Rows are points. The points of each table are mixes of a few directions, plus a little noise. How many directions does each table use, and how many do they share? Where both have some left over, give the other angles between the two spaces (their principal angles), to ten degrees, smallest first.

First:
[[-11  20 -22]
 [ 25 -46  52]
 [ -8  13 -15]
 [-11  20 -23]
 [-17  29 -33]
 [ 21 -37  41]]
Second, 6 rows:
[[  9  23 -19]
 [-55 -23   4]
 [-45 -27  12]
 [ 60  30  -9]
 [ -6  -2   0]
 [ 36  -2  13]]
Directions: first 1, second 2, shared 1

First:
[[ 20  21  18  -5]
 [ -3  19  16   9]
 [  9   0   0  -6]
 [-39  -8  -7  22]
 [-60 -39 -34  24]
 [ 38  -3  -2 -26]
 [ 35  11   9 -19]]
Second:
[[ 28  -2  17  13]
 [-31  23  -3 -40]
 [-35 -12  -4  -7]
 [ -4 -11   7   6]
 [ 51 -10 -30  48]
 [ -9  12  12 -21]]
Directions: first 2, second 3, shared 1; angles 70

First:
[[ 18 -21 -12   1 -29   4]
 [  2   6  18 -18   6  19]
 [ -7  15   5  -2  17  -1]
 [ 12  46   2  -3  18  -2]
 [-40 -60 -34  -2  29   9]
 [ -5  34  21  23  -1 -33]
 [ 22 -20   1   1 -40   4]]
Second (6 x 6):
[[ 14 -29  14 -28   6  -1]
 [ 29  -3  33 -19   9 -13]
 [-23   6 -25  42   8 -20]
 [ 10  34   9  28  10 -31]
 [ -9   2 -26 -27 -15  21]
 [-21 -10  -5   4 -17  44]]
Directions: first 4, second 4, shared 2; angles 50, 90

First:
[[ -9  10 -18  29 -16 -60  31   9]
 [-15   3 -23  13 -28 -20  57  41]
 [-18  10  16 -11  16  16 -22 -11]
 [ 38  -1  14 -15   1  14 -31 -18]
 [ -5  11 -10  11   7  -1  -9  -7]
 [ 12  -5  21 -26  -1  22 -12  -1]
 [ -1 -18 -24  21 -14 -24  38  18]
 [ -3  -3  20 -14   5  -3 -10  -9]
 [  4 -26  10 -10  20  31 -21 -17]
 [ -1  19  -7   1   9  23 -20  -5]]
Second:
[[-15  -1   8  -4   5  -2   1   0]
 [-24  -3  -9   4   5  15  14  13]
 [-33  15  41 -29  15   3 -21 -11]
 [ 47 -15  13   4 -11 -57 -13 -27]
 [ 10 -24   5  10  -4 -45   9 -12]
 [ 25  22 -42  11 -10  57   2  23]
 [  3   0 -18   9  -3  15   9  10]
 [-12   6   2  -5   4  13  -1   4]]
Directions: first 5, second 3, shared 3

First:
[[  5 -15 -21  14  10 -28 -33  13 -12]
 [-28   0   2   8   5 -24 -49  -5 -19]
 [ 20  27   1  26  34  -5 -35 -19  13]
 [-21  -5  10 -17 -20   8  19   1  -7]
 [ -2  11  23 -23 -20  39  60 -10  15]
 [ 25  15   8  -3   4  28  39  -8  24]
 [  1 -32 -24  -4 -13 -18   1  28 -14]]
Second:
[[-21 -26   3  -6  11   6  29  11 -20]
 [ 15 -52 -26  17  -5 -25   2   2  11]
 [ -6  41  51 -16  28  48  36  14  17]
 [ 13   6   7 -23  -6  10  -3  -7   3]
 [-10  32  -5   8  -8  -7 -25  -8 -10]
 [ 20 -36 -27  31  -6 -30 -10   1  21]
 [-11  36  -2 -13 -13  -1 -29 -14 -21]]
Directions: first 3, second 4, shared 0; angles 30, 40, 40

First (8 x 11):
[[ 14  15 -22   5  -4  -1  19  13 -12  -6  24]
 [ 15 -21  12   2 -21  -3 -14  12 -34  -7 -12]
 [-10  -9   0  -2   1  -2   4 -20  17   0  -7]
 [-11  14   3   1   4   5  -4  -9  25   9  -8]
 [  4  -9   5   9 -30   1  -6  -9   3  -7 -21]
 [-11  18  -3   5  25   6   9  11  30 -10  12]
 [  8   9  -3  -2   8   0  -1  18 -17   5  13]
 [ -9 -17   9 -17  17  -6  -7 -16 -11  16  -2]]
Second:
[[-14  -3   2  13 -11   4   5 -17  44 -18 -18]
 [  4   1  -1  -4   3  -1  -1   5 -12   5   5]
 [  1   0   0  -1   1   0   0   1  -4   1   1]
 [  6   1  -1  -5   4  -2  -2   7 -18   7   7]
 [  2   0   0  -2   2  -1  -1   3  -8   3   3]
 [ 18   4  -3 -18  15  -6  -6  23 -60  25  25]
 [-14  -3   2  13 -11   4   5 -17  44 -18 -18]
 [ -4  -1   1   4  -3   1   1  -5  13  -5  -5]]
Directions: first 5, second 1, shared 1

First, 10 rows:
[[-20 -16  17   4 -30 -24 -16  39  -7 -57  32 -20]
 [  3  -5  -5   9  21  28 -12 -21  14  28 -27  18]
 [-12  -4   2 -16  29  -9  13   1  10  11 -13  31]
 [-17  12 -21 -24  30 -23   9  -8  -5   1  -3   4]
 [ 11   7   5   0 -28 -16  -4  15 -19 -25  30 -23]
 [ 35   4  21  20 -57   5  -2  17 -18 -15  33 -28]
 [ 18  -4  13   9 -19  -5 -45  15 -23 -29  31 -12]
 [-10  -5   0 -13  36   4  26  -9  21  32 -30  42]
 [-29  -2 -20   1  24  13  16 -20  24  17 -35   1]
 [ 21  15 -14  11  -5  27  16 -29   3  36 -17 -11]]
Second, 8 rows:
[[ 21   9 -22 -10 -10  25   7  24   2 -21  13   4]
 [ 34 -20  -2  10  -7   9  29  -3   7 -44  19 -21]
 [  1  -2   5   1  11   5   5  22  -6 -30 -38 -19]
 [ 36 -18  -7  -8 -23 -13   1  15 -12 -37   0 -18]
 [-18   1  -1  11   4  -2  -3 -18 -18   0  27  21]
 [-19 -11 -24 -33   2  27 -14  -2 -18  41  24  31]
 [-18  26   7   8  -1 -15 -16  -7  10  32  -1  15]
 [-37  13  42  21  22 -35  -9 -32  35  60 -43 -13]]
Directions: first 5, second 6, shared 0; angles 30, 50, 60, 90, 90

First, 9 rows:
[[ 13  18 -19   2  -2  10  23  -5   7 -29  12   1   6  14]
 [-27 -36  39  -4   3 -21 -48  10 -13  59 -24  -2 -12 -28]
 [ 27  37 -39   4  -4  21  49 -10  14 -60  24   2  12  28]
 [ 23  31 -33   3  -3  18  42  -8  12 -51  21   1  10  24]
 [ -7  -9  10  -1   1  -6 -12   3  -3  15  -6  -1  -3  -7]
 [ -9 -12  13  -2   1  -7 -16   3  -4  20  -8   0  -4  -9]
 [ 13  17 -18   2  -2  10  23  -5   7 -28  11   0   5  13]
 [-26 -35  37  -4   3 -21 -47  10 -13  57 -23  -1 -12 -27]
 [ -8 -10  11  -1   1  -6 -14   3  -4  17  -7   0  -4  -8]]
Second, 10 rows:
[[  9  42  25   5   7   1  19  11 -16   1 -14 -49   4  55]
 [  9  13 -35  -2   1  18  30  -3  11 -31  18  12   7   2]
 [  1  15 -25 -17  29   8  13   4  -6  43   5 -10 -22 -48]
 [ -6 -31 -22   0 -25  23  -6  -4  15 -34  12  37  28  -7]
 [ 15 -10  15  13 -15 -26 -16 -21   8 -25   4  14  -8   4]
 [ 28  18  16 -12  17 -16 -16 -19 -13  57  -4 -34 -35 -54]
 [-18   1  14   4   2   0   2  17  -7   2 -12  -9   9  32]
 [  0  26  -9   6   8   3  30  10   0 -23   3 -10   4  38]
 [-24 -50   1   5 -11 -16 -29  -1  11  -7   1  48   1 -19]
 [-13 -24  19  -2 -12   4 -26   6  -5  16 -12   1  11  -4]]
Directions: first 1, second 5, shared 1

First:
[[  8 -21 -15 -13 -18 -21   5  18 -24   1 -10   8  11  -9   1 -33 -13   1]
 [  2  17   2  12   4  22 -24  -2  22  -5   9  -4  -6  11   6  16  -3 -15]
 [ -1 -27  -5 -17  -8 -32  34   4 -33   7 -14   5  10 -17  -9 -24   4  21]
 [ -1  23   6  16   9  28 -27  -7  29  -5  12  -6 -10  14   6  25  -1 -16]
 [-11 -23  10 -16   7 -35  57 -14 -32  12 -13   1   6 -20 -17  -5  23  38]
 [  0  23   5  14   8  26 -25  -5  27  -5  12  -5  -9  14   7  22  -1 -16]
 [  1 -38 -10 -24 -15 -44  42  11 -47   8 -19   9  16 -22 -10 -40   0  25]
 [  2  16   2  10   3  21 -23  -1  20  -5   9  -3  -6  10   6  14  -4 -14]
 [  2  29   5  19   8  36 -39  -4  36  -8  15  -6 -11  18  10  27  -5 -23]]
Second:
[[-58  17  27   1 -15  27  20 -13  38 -18  17  60  -2  25   8   2   0 -11]
 [  9  19  -5 -18   9   6  -7 -14   9 -18  -1  11   2  -7  -4  -2  -1   4]
 [-38   5   4 -13 -29  23  17 -19  10 -15 -11  51  12  20  -2  -7  -3  -1]
 [-15 -20   4 -27  -9  -1 -29  17 -25   2   7 -19 -12  -8 -12  12  13 -13]
 [ 38  15 -20  -5  -2  22   6  -9  -3  -1 -39   8   4 -14 -13  -9 -13  18]
 [ -7 -19   9  15   5 -21  -5  18  -8  15  20 -26  -6   2   8   8   7  -9]
 [ 37  15   2  60  37 -29  28  -1  29  14  16 -21   5   2  26  -7 -12  11]
 [  4 -20 -19  18 -10 -43  20 -17 -18   4  -2  -9  34  19  20 -18  -3  10]
 [  4   3   3 -12  -7  32 -10  14  -3   5 -17   3 -17 -13 -19   8  -1  -2]
 [ 28  21   1  -9  24  16 -17   7   9  -4  -1 -12 -19 -23 -11   8  -1   2]
 [ -1 -37  -5  -9  -4 -34 -23  18 -39  14  12 -45   0  -4  -1   6  13  -8]]
Directions: first 2, second 5, shared 0; angles 40, 80

First:
[[ 23  18  17 -22  23  25  24   2  -5 -32  20  26   0  -6   0   9  -7  14
    1  13]
 [ 17  31  22 -11  25  52  22  -5  -1 -38  31  25  18 -20   4  33  -7   9
  -11  16]
 [ -3  -6  -5   1  -9 -14 -17 -11   6  41 -20  -3  -4   4  23   3  -5  -9
   -4  -2]
 [-19 -11  -3   2 -46 -12  -5  17  27  13 -16   8 -10  -1  29  -8 -36 -34
   22  13]
 [-14 -13 -13  14 -10 -21 -13   0  -4  15 -11 -21  -2   7 -11 -12  13  -2
    0 -12]
 [ 30 -16   0 -36  24 -44  13   4 -17   5 -13  13 -35  27  -8 -41   9  27
   13  -6]
 [-23 -14 -19  29  -9 -14 -10   7 -10 -12   2 -35   8   5 -39 -16  26   2
    0 -19]
 [ 16   5   8 -17  13   3   5  -5  -1   6  -2  17  -7   1  14   3  -6   6
   -2   6]
 [-28   9  -8  40 -12  26 -18 -11   2   3   8 -29  32 -17 -12  28  14 -13
  -19  -8]]
Second, 9 rows:
[[-14   8  -9   6   4  -2 -11  -2 -25   9   0 -11 -12   7 -13  30   7 -15
   22 -29]
 [ -6 -10   3  11 -28   4  -2   2  37   6  -6   1  19 -13  23 -20 -15  -5
  -21  29]
 [ 49   0  10 -43  60 -18  27  -5 -31 -24   9  18 -22  20 -25 -30  27  52
   -4  -4]
 [ -1 -15  -9   3  -3 -25 -14  -8   2  30 -18 -13  -4   9   4 -17  10   5
   -9  -5]
 [  6  13  20  -3 -13  43  27  15  32 -48  26  26  24 -25  14  -1 -28  -2
   -9  40]
 [-19   5  -1  16 -23  15  -7   4  11   0   2  -4  10 -11   9  18 -14 -23
    5   2]
 [ 20   1  -3 -21  39 -21   4  -7 -38   2  -1  -1 -24  21 -24  -1  25  22
   11 -27]
 [-26  -3 -10  22 -26  -2 -20  -1   7  24 -11 -16   5  -3   9  15  -6 -25
    4  -8]
 [ -9   1  -1   7 -11   5  -4   2   6   2   0  -2   5  -4   4   6  -6 -10
    1   1]]
Directions: first 4, second 3, shared 2; angles 70

First (9 x 24):
[[-26   6 -18  30  -8   9  21   3 -17 -13   7   9  16   1 -10   3  -9 -10
   -6  13  29  18   5  -2]
 [ 30  -8  20 -34   9 -10 -24  -3  21  16  -8 -10 -19  -2  13  -4  11  11
    7 -14 -34 -20  -6   2]
 [ 25  -7  17 -28   7  -8 -21  -2  17  14  -7  -8 -15  -2  10  -3  10   9
    6 -12 -28 -16  -6   2]
 [  0   0   0   0   0   0  -1  -1   0   0   1   0   0  -1   0   0   0   0
    0   1   0   0   0   0]
 [ 37  -9  25 -42  11 -13 -30  -4  24  18 -10 -12 -22  -2  15  -5  13  13
    7 -17 -41 -24  -6   1]
 [ 22  -5  14 -24   7  -8 -18  -2  14  11  -6  -8 -13  -2   8  -3   7   8
    4 -10 -24 -14  -4   2]
 [-44  11 -29  50 -13  15  35   5 -29 -22  11  15  27   2 -18   6 -15 -16
   -9  21  49  29   8  -2]
 [-42  11 -28  47 -13  14  34   4 -28 -21  11  15  26   3 -17   6 -14 -16
  -10  19  47  27   8  -3]
 [ -2   0  -1   3   0   0   2   0  -2   0   0   1   1  -1  -1   1  -1  -1
    0   2   2   2   0   0]]
Second:
[[-15  15 -11  -7   6  19  -5  -2   2  -9  17 -12  -5   1  -7   8  -1   1
    7   6  -8   6  21  14]
 [  1  24 -34   2 -31   5   2   5 -60 -33  46  -4 -33  25  13  -4   8  10
   20 -48 -28  20  -3  20]
 [ 19 -24  24 -15  13 -11 -15   1  -9  54 -31   9  28 -13   2 -21  10   7
   -7   0   6 -35   6 -12]
 [ -8   0   3  13  10   4   9  -4  20 -17  -1  -9   4   1  -3   8   0  -8
   -4  22   1  11  -6  -2]
 [  3   7  10  10 -22  -6  -3  16   3  11 -13  21 -27 -11  10  11   1   9
   -3 -11   4  -6   6  -8]
 [  6  -5   3   3  -1   1   5 -13   0 -23  26  11 -19  -1  -4  -3   2  10
    9   2  14  19 -19  25]
 [-12  -8 -18 -25  21  -3   5 -14  42  -1 -15  -8  40   1 -24  -1 -38 -25
   -6  14  27  -1  -8 -16]
 [  5  -9  23  20   5  -8   2  11   1  20 -30  -7  13  -4  14   1  17  -4
  -14  15 -15 -14   3 -21]]
Directions: first 1, second 6, shared 0; angles 60

First, 10 rows:
[[ -1   3   4  30   3  14  -5  -6 -22   5   0  60  30 -25 -12  -5  23 -19
   -8  -7 -43   5 -10   9]
 [ -9  14 -18  -5  -5  17 -13 -22  -3  32 -19  28  18 -13  -1   1  -6 -19
   -8 -13 -20   9 -12   5]
 [  0   1  -9 -23  -5 -11 -12 -14   4  26  -3 -29 -18  17  13  -3 -32   1
    4  -4  19   2   6   3]
 [-22 -14  11  20 -15 -47 -12  37 -29 -34  18 -37 -31  -1  11 -43 -12   3
  -13  14  18  44 -12   1]
 [ -5 -11  -9   1 -14   1  -3  -4 -36   1  -9 -10  -9   3   5   3  -9  10
  -16   1  38 -18  -1 -21]
 [-24  -2  -6  19  -6  28  27  19  -7 -27  -5   0   8 -16 -12 -11  27   0
  -29  -7  12   1  -3  -8]
 [  8   4   0 -21   4  14  18  16  33 -35 -16 -23  -3   4  -5  38  17  25
   10  19  30 -25  -1 -31]
 [ 21   0  26   0  27 -12  16   0  47   5  37  -8  -4  17  -3 -11   2  -4
   30  -6 -39   6  27  43]
 [ 21  11   0 -22  15   8  -4 -29  35  37   2  10   9  12   1  15 -11  -7
   24 -10 -27 -11  13  20]
 [ 11  -6   4   2  -4 -12 -13   1 -22  -9  -6  10  -1  -1   3  16   1  10
    6  14  11 -14  -7 -20]]
Second, 10 rows:
[[-13   9 -29  23  12  31 -17  -1  14 -16  -5  -8  19 -11   1  29  13   9
    4   5 -19  16  -1 -21]
 [ -9 -31  31 -10 -35 -37  -2  20 -11 -36  -6  21 -22  22  24 -16  20 -10
   39  -1  14 -11  41  19]
 [ 15  21 -18   8  15  17  -4 -12   3  32  16  -8   3 -21 -20   9  -6 -10
  -27  -2 -13  -7 -26  -2]
 [ -5   1 -26  36 -12  19 -34   9  12 -22  13   9  -4 -22   3  34  42 -23
   21   2 -32  -7  14  -4]
 [  9  -2  24 -31   6 -21  27  -8 -11  23  -4  -4  -3  15  -4 -31 -32  11
  -18  -4  26  -2 -12  10]
 [ 20  -4  28 -23 -12 -33  15  -1 -15  23  13  10 -23   5  -4 -28 -11 -16
   -9  -6  16 -23  -2  26]
 [  2  19 -16  -1  28  24   8 -15   5  23  -3 -19  20  -8 -13   5 -25  19
  -28   1  -1  15 -29 -16]
 [  8 -11  10   9 -29 -23 -15  13  -7 -10  17  21 -28  -6   5   0  30 -34
   21  -5  -9 -27  22  23]
 [-17  -9  12 -22  14  -2  23  -3  -1 -12 -29 -13  20  26  10 -15 -30  39
    0   3  26  28   1 -13]
 [-10   7 -17  10  15  24  -4  -5  10  -7  -9 -12  19  -3  -1  15  -3  16
   -3   4  -6  18  -7 -20]]
Directions: first 6, second 3, shared 0; angles 50, 60, 60
